Each wall is flat, endless, passes through zero and stands at right angles to its row. A trip goes straight from one point to another. Which walls does it cross, in order?

Walls:
(1): [-2, 58]
(2): [ 70, -28]
(3): [-32,  23]
(4): [-81,  15]
Trips:
[35, 96] to [-20,  35] -> 4
[49, 64] to [-51,  27] -> 3, 2, 4
[-27, -26] to [-56,  67] -> 1

Walls:
(1): [ 50, -45, -28,  13,  41, -32, -28,  73, -55]
(2): [-20, -51,  50,  -2,  -7, -33,  -1, -26,  58]
(3): [-22,  35,  14,  50, -28, -19,   5, -51,   3]
(4): [-38,  32, -41,  -1,  11, -16, -20,  19,   9]
(5): [ 59,  -9, -34,  11,  46, -69, -49, -22, -65]
(6): [  -7, -107,   75,   12,  -50,   -3,  -13,    9,  -46]
(7): [-22, -50,  34, -17, -70, -43,  61,  -9, -26]
Trips:
[ 50, -20,  -6,   5,  16,  36,   6,  -9,  34] to [ -5,  23,  22,  21,  -9,  44, -35, -29,   8] -> 1, 3, 2
[-16,  -9,  19, -17, -57,   9,  39,  -1,  18] to [ 39, -37,  -2,  39, -58,  -4,   7,  -4, -10] -> 1, 5
[-27,   7,  28, -23,  14,  55,   8,  23,  -4] to [ 28, -18,  36,  -5,  28, -25,  17,  25, -20] -> 1, 7, 2, 5
[ 17,  60,  16,  -8, -17,  15,  22, -57,  54] to [  8, -18,  12, -46, -49,  31, -18, -17,  15] -> 7, 6, 3
[-13,  84,  11,  68,  31, -45, -34,  30, -71] to [ 52,  91,  47,   4, -26, -14, -26,   7,  -9] -> 1, 4
[ 28,  12,  -3,  16,  28, -20,  21,  27,  20] to [ 53,   5,  14, -16,  51,  30, -58, -43,  18] -> 4, 2
[-21, -29,  35, -43, -34,   4,  29,  26,  -8] to [ 61,  56, -55, -59,  -5, -49, -19,  37, -15] -> 1, 2, 4, 5, 6, 7

Walls:
(1): [  5,  62,  -3,   0, -47,  57, -72,  71,  40, -43,   6,  45, -12,  28,  10,
 -34,  39, -54, -17,  37]
(2): [ 22, -52,  47,  40, -20, -81, -25, -13,  68, -18, -29,  24,  41,  17,  -4,
  13, -10, -58, -37,  13]
(3): [  8, -32, -47, -15,  25, -39,  57, -40, -34, -16,  83,  12, -33,  89,  68,
  79, -58, -45,  79, -37]
(4): [  -7,  -44,  -23,  -58,   31,  -28,   14,   16,  -57,   -9,  -32,  -41,
  -54,  -21,  -40,  -38,   -2, -113,   24,    3]
(5): [-85,   4, -17, -48,  -4,  34, -48,  77, -76,   9,   7, -32,  -4,  -6,  21,
  35,   9,  25, -20,  72]
(6): [-65,  81,  -2,   8,  32,  66,   7, -33, -26,   7,  34,  44, -47,  91,  96,
  87,  22,  -2,  71,  -7]
(7): [-18,  -8,  45,  -3,  25,  43, -16,   8,  22, -36, -13,   2, -14, -69,  18,
  20,  37, -33, -30, -43]
Trips:
[-62, -62,  48,  28, -72,   9,  45,   3,  63, -12,  19,   0,  50, -56,  11,
 -37, -41, -23, -39, -25] to [-35, -38, -13, -81,   8,   9, -18,  58,   8, -75, -19,  71, -34,  35,  39,
 -43,  13, -30,  13,  35] -> 1, 4, 5, 3, 6
[ -38,   -6,   70,   53,  -37,   17,   36,    8,   10,   21,   60,   -8,
   37,    9,  -22,    8,   30,   18,  -32, -102] to [ -48,  -41,  -59,  -10,  -60,  -21,   76,  -20,   30,  -53, -121,   32,
   23,  -19,  -42,   17,  -36,  -15,  -55,   -7] -> 6, 4
[ -28,   36,  -36,   16,  -23,   79,  -14,  -46,  -28,  -15,  -30,  -60,
  -34, -108,   -8,    7,  -15,  -10,  -32,   49] to [ 40, -59,  51,  12, -38,  33,  12,  13, -30, -25, -12, -48, -91,   7,  49,
  16, -85,  42, -79, -15] -> 1, 4, 3
[-34,  -5,  41, -50,  41, -42, -37, -44,  10, -38,  -7, -35,  61, -63, -35,
 -19, -68, -64,  32,  74] to [-43,   8,  31, -81,  27,  16,  -3,  47, -33,   2,  79, -22,  31, -42,  -6,
  40, -40,  39,   2, -25] -> 2, 3, 6, 4
[ 35,  23,  32,  -2, -18, -58, -90, -65,   0,  51,  33,  57,  64,  89, -30,
   2,   2, -14,  46, -40] to [ 13,  32,  28,  30, -76, -99,  -2,  14,  40,  -7,  -2, -55, -13,  76,   4,
 -33, -14,  23,  -5,  45] -> 6, 3
[ 11,  22,  24,   6, -31,  43,  44, -25,   6, -80,  30, -38,  15, -61, -12,
  46, -49,  18,  86, -33] to [ -62,    2,   14,   52,   49,   23,   31,  -52,   50,   44,  -42,  -33,
    2, -100,   18,   59,   50,  -44,  -12,   17] -> 3, 2, 4

Walls:
(1): [-32, -84, -19,  16,  36,  48,  42,  39,  11,  47,  31, -32, -10,  -1, -21,
  -3,  11,  17,  18,  39, -32, -38,  20,  44,  69,  11, -54,  16,  -1,  48,
  52,  49,  10, -18, -44, -24, -35,  41,  59, -20,   4, -35,  20,  22,  54,
  15,  83, -47]
(2): [-54,  28,  30, 111, -82, -18,  61, -10,   8,  12,  52, -95, -33,  25,  -1,
  40,  26,  39,  14,  24, -41, -23, -27,  56, -14,  38, -14, -23,  36,  13,
 -54,  -3, -53, -23,  33,  38, -33,  -6, -29, -25,   2, -13,   7,   8,  26,
 -33, -15,  37]
(3): [-39, -76, -17, -52, -64, -32, -23,  35, -69,  20, -47, -13, -37,   9,  34,
  35, -13, -39,  84,  45,  31,   8,  26,  -2,  27, -64,  41,  27, -33,  -7,
  38,  19, -56,  32, -14,   7,  23,  -1,  57,  44, -17, -24,  25,  66, -43,
  11, -94, -54]
(4): [-64, -13, -39, -22,  38,  57, -64, -21,   1,  30, -17,  -4, -91,  24,   4,
 -12, -39,  -8,  42,  66,  86,  21, -29,  23,  27,  -2,  21, -42,  54, -36,
  10, -37, -13,  -7,  56,  -1, -22,  -8,  50,  49,   6,  19, -45,   9, -20,
   6,  -4, -30]
(5): [ 37,  22,   1,   3,  61,  24, -38,  27,  -9,  29, -47,  26,  16,  56,   4,
  20,  -4,  75,  19,  -1, -34, -27,  18,   0,  42, -51,  -3,  10,   2,  10,
  -1,  -2,   1, -45, -16, -16,   4,  20, -34, -37,  36,  -4,  12,  37,  19,
   7, -11,   8]
(6): [ 59, -31, -11, -78, -30, -36, -18,   5,   3,   9,  18,  -3, -13, -19,  69,
  -3,  -4,  24, -14, -46, -57,  20, -25, -32, -21,  34,  17,   0,  11,  30,
 -39,  10,  62,  -3,  -2,  46, -50, -39,  12, -53,  15,  48,  23,  -1,   6,
 -23, -26, -41]
Trips:
[ -9,  16, -17,   7, -38, -32, -38,  44,  28,  53, -26,  23,  83,  34,  60,
 -48,  22, -12,  76,  -6,  70, -60, -35,   6, -46,  -7,  -8,  11,  33,  16,
  36,  -3, -20, -27,  38,  37,   2, -12,  13,   2,  22,  -7, -65,  81,   9,
 -73, -13,  -8] to [ -3,  16, -17, -72,  84, -21,   0,   6,  32, -46,  15,  22,  -7,  20, -63,
  14, -12,   3,  -9,  36, -27,  43,   1, -47,  10, -28,  14, -79,   7,  49,
  19,  10,  62, -70, -63,  37,  -9,  46,  11,  16, -64, -60, -24,   1, -10,
  -8,   7,  35] -> 2, 6, 1, 3
[  0,  -5,  18, -52, -34, -39,  -2,  32,  64,  28, -31,  32, -22,  27, -40,
 -41,   7,  74, -68,  11,  33, -27,  26,   1,  10,  25,   7,   4, -21,  10,
  69,   0, -64, -21,  63,  61,  31,  27,  -5,  53,  18, -22, -33, -62, -22,
  38,  53,  13] to [  3,   1, -32,   0, -33,  -1,  15,  16,  28,  -6,  -2, -16, -63,  10,   9,
  71,  47, -31,   9,  56,  -6, -24,  24,   2,  32,  60,  24, -27,  -4,   5,
  14,   2,  71,   1, -56, -21,  -1,  24,  21,  21, -40,  31,  31, -24, -74,
 -49, -37,  55] -> 3, 2, 6
[  5,  33, -77,  38,   3,  82,   5,  11, -35,  62,  55,  55, -23, -23, -26,
  79,  23,  42, -35,  36, -64,   7,  23,  66,  36,  39, -59,  45,  37,  71,
  65, -30, -26,  97,   8, -12, -19,  28,  -9,  43,  67,  -4,  33,  -1, -60,
  58,  -6,  47] to [ -89,   14,  -78,   35,   14,    6,  -26,  -19,  -12,   14,   -6,   -6,
    1,   21,   53,  -32,   63,   27,    0,  -32,    8,   59,  -11,  -16,
   62,   70,   -8,    3,  -36,  -63,   24,  -17,   -2,  -16,  -12,   33,
   27,   25,    1,  -35,   -9,  -48,   23, -115,  100,    6,   52,  -27] -> 5
[ 52,  39, -48, -18, -61, -25, -18,  56,   2, -30,  37,   1,  61, -20,   8,
   4,   5,  31,  49,  16,  27, -47, -12, -18, -38, -33,   8, -16, -16,  18,
 -21,  17,  15, -39,   4,   1, -14, -62, -19,  32,  62,  57,  -3, -22,  17,
 -50,  -5,  -1] to [ 18,  -5,  50,   2, -10,   1,  36,  13, -17, -40,  41,  12,  92, -53,  -4,
  15,  18,  37,  14,  10,  19, -12,  12,  36,  36,  18, -27,  20,   3, -77,
  -1, -47, -22,  14,  -6, -35, -31,  -1, -22, -64, -37,  19, -87, -45,  21,
  21,   0,  75] -> 5, 6

Walls:
(1): [  1,   6,   2, -41,  -7, -38,  48,  28,  12, -66,  27, -86,  48,  18,  12,
  -4,  16, -13, -22,  -5,  42, -21,  23,  10,  39, -17,  21,   5,  77,  27,
 -17, -13, -49, -18, -54,  14,  -3, -34,  -6,  29, -20,   4,  24,  22, -42,
 -22, -45,  37]
(2): [ 67,  16,  18,  68,  33,  39,  -1,  15,  61,  -4, -16, -15, -16,  17,  -6,
  66,  42,  -8,   1,  35, -22,   4,  18, -81,  15,  70,  14,  19,  47, -35,
 -47, -28, -40,  -3,  24,   8,  53,   2, -50, -44,  62,  29, -32, -13,   8,
  24, -25,  21]
(3): [ 18,  -2, -49,  17, -13,  45, -49, -14,  -2,  15, -30, -10,  81, -21,  73,
  29, -53,  39,  -6,  20,  34,   6,   8,  14,   0,  74, -28, -21,  12,   6,
  88,  58,   6, -55, -46, -33, -46,  13,  74, -97, -52,  26,  15,  34,  13,
  30,  -8,  27]
(4): [ 16,  36, -15,  21,  13,  36, -18, -78, -13,   6, -43,  38,  11,  37,  -5,
   9,  69,  11,   6,  63,  64, -86, -18,  21, -39,  12, -47,  26, -31,  66,
  29, -17,  23,  -4, -58,  42, -12,  24,   1, -34,   5,  30, -17,  19, -18,
  29,  40, -16]
(5): [-48,   7,  15, -10,  33,  50,  24,  51,  17, -12, -33, -18, -51,  35,  17,
  11, -46,   4, -72,  22,  27, -81,  17, -18,  -3,  -1, -92,  -8,  -8,  26,
 -49,  64,  -8,   8, -42,  -3,   4, -28, 101, -15,   8,  -8, -60,  69,  20,
  24, -55,  -9]
(6): [ 18,  32, -18, -49,  52, -40,   5,  48, -51,   8, -42,  15,  45, -48,  47,
  54, -72,   9,  17, -23, -26,  19,  13, -38, -16,  -1, -23, -24,  43,  36,
  34, -37, -21,   6,  14,  34, -31,  26,   2, -13,  -3,  40,  11,  47, -23,
 -72,  65,  11]
(7): [ 29,  -6, -15, -64, -24,  17, -61, -11, -35,  18, -10, -43,  47,  -5, -66,
 -23,  -5, -36, -46,  18, -66, -21, -42, -15, -34,  12,   4,  59,  -1,   6,
 -28, -29, -81, -29, -24,   5,   1,  77, -22,   8, -20,  -1,  11,   0, -71,
 -31, -16,  56]
(8): [-37,  -6, -32,  41,  -1,  41, -28, -45, -43, -28, -20,   0, -17, -25,  71,
  10, -20,  47,  35,  -6, -19,  38, -45,  32, -20,  28,  61,  49,  44,  -9,
   5, -32,  30,  47,  51,   4,  24,  11,  13,  20, -29, -70,  20,  79,  30,
  -4, -66, -26]
(9): [ 32,  -9, -40,  12, -12,  66, -14,   1,  28,  19, -12, -24, -70,  10, -41,
 -14,  17, -58,  53,   5,  14, -41,  -2,  21, -21, -28, -23,  56, -39,  18,
 -26, -34, -22,   0,  -7, -25, -20,  20,  70,  19,  38,  -5, -33, -17,  42,
  -3,  -4,  12]
Trips:
[-20,  35,  80,  21, -59,  13,  -8, -29,  38,  -1,  19,   8,   3,  14, -23,
 -45,  25,  13,   3,  67,   3, -24, -25,  16,  -9, -24,  47,  60,  60,  28,
 -38,  46,  17,  50, -29,  10,  23,   3, -50,  43, -20,  31,   9,  16,  35,
  44,  43,  90] to [-62,   2, -19,  38,  30,  12,  34, -29, -25,  39,   5,   6, -41,  20,  42,
 -34,  20, -39,  24,  16,  33, -58,  -8,  17,  50, -14,   0, -58, -45, -10,
 -85,  31,  -9, -34,  10, -53,   4,  -4, -21, -36,   4,   7,   6, -13, -92,
   9, -55, -23] -> 8, 9, 5, 7, 2
[ 35, -28,  39, -15,  79,  23, -16, -49,  43, -40,  -8, -21,  -1,  29, -16,
  -9,  33,  -5, -23,   4, -25, -18,  12,   5,  37, -30, -33,   6,  35,   3,
 -51,  -4,  16,  16, -33, -19,  -9, -18,  49,  37,  42,  31,  28, -34, -22,
 -37,  20, -36] to [-74,   7,  -8,  42,  -8, -44,  23, -10,  31,   0, -29, -25,   1, -81, -28,
  18, -35, -16,  49, -70,  14, -17,  30,  62,  17, -79, -30,  -6,  21, -20,
  24, -10,  31, -28,  75,  -2,   1,  -2,  28,  26,  16,  20,  32,  13, -48,
  34, -35,  68] -> 7, 4, 2, 6, 5, 8
[  6,  82,   1, -13, -16,  14, 116,  -7, -43, -15,  65, -53, -58,  13,  -4,
 -39, -12,   7,  25, -69, -19, -73,  24, -32,  12,   0,  44,  31,  15,   5,
  25,  15,   5,   3,  -7,  37, -27,  31, -12,  24, -35,   6, -49,  -8, -62,
 -27,  69, -14] to [ 43, -38, -14,  85,  51,  39, -41,  19,  10,  -2,  50, -57,  -6,  -3,  -8,
  -6, -25,  26,   2,  48,  28,  32, -16,  12, -23, -19,  19,  -9,  -3,  74,
 -17, -15,  39, -54,  30,  12,  10, -38, -31,  21,  69,  -3,  11,  -3,  27,
  23,  -4,  22] -> 7, 2, 6, 8, 1
[  11,   12,  -40,  -21,   23,  -13,    8,   -5,  -32,  -38, -111,   -1,
   15,   -6,   51,   44,  -71,   90,   22,   12,   38,  -94,  -39,   31,
   45,   47,   58,   15,   34,   21,   38,    3,   -8,   50,  -24,  -28,
    4,   15,   42,    8,    9,   -7,   69,   62,   44,  -76,   34,  -22] to [-12,  79,   8, -17, -50,  11,  27, -35,  32, -54, -19,  25, -15,  13, -22,
  65, -32, -41, -10,  33,  95,  -5,  -3, -23, -27, -10,  29,  39, -39,  12,
  47,   2,  -8,  23, -30, -34, -46,  15,  50,  25, -52,  83,  19,  27,  23,
 -52,   6, -27] -> 9, 8
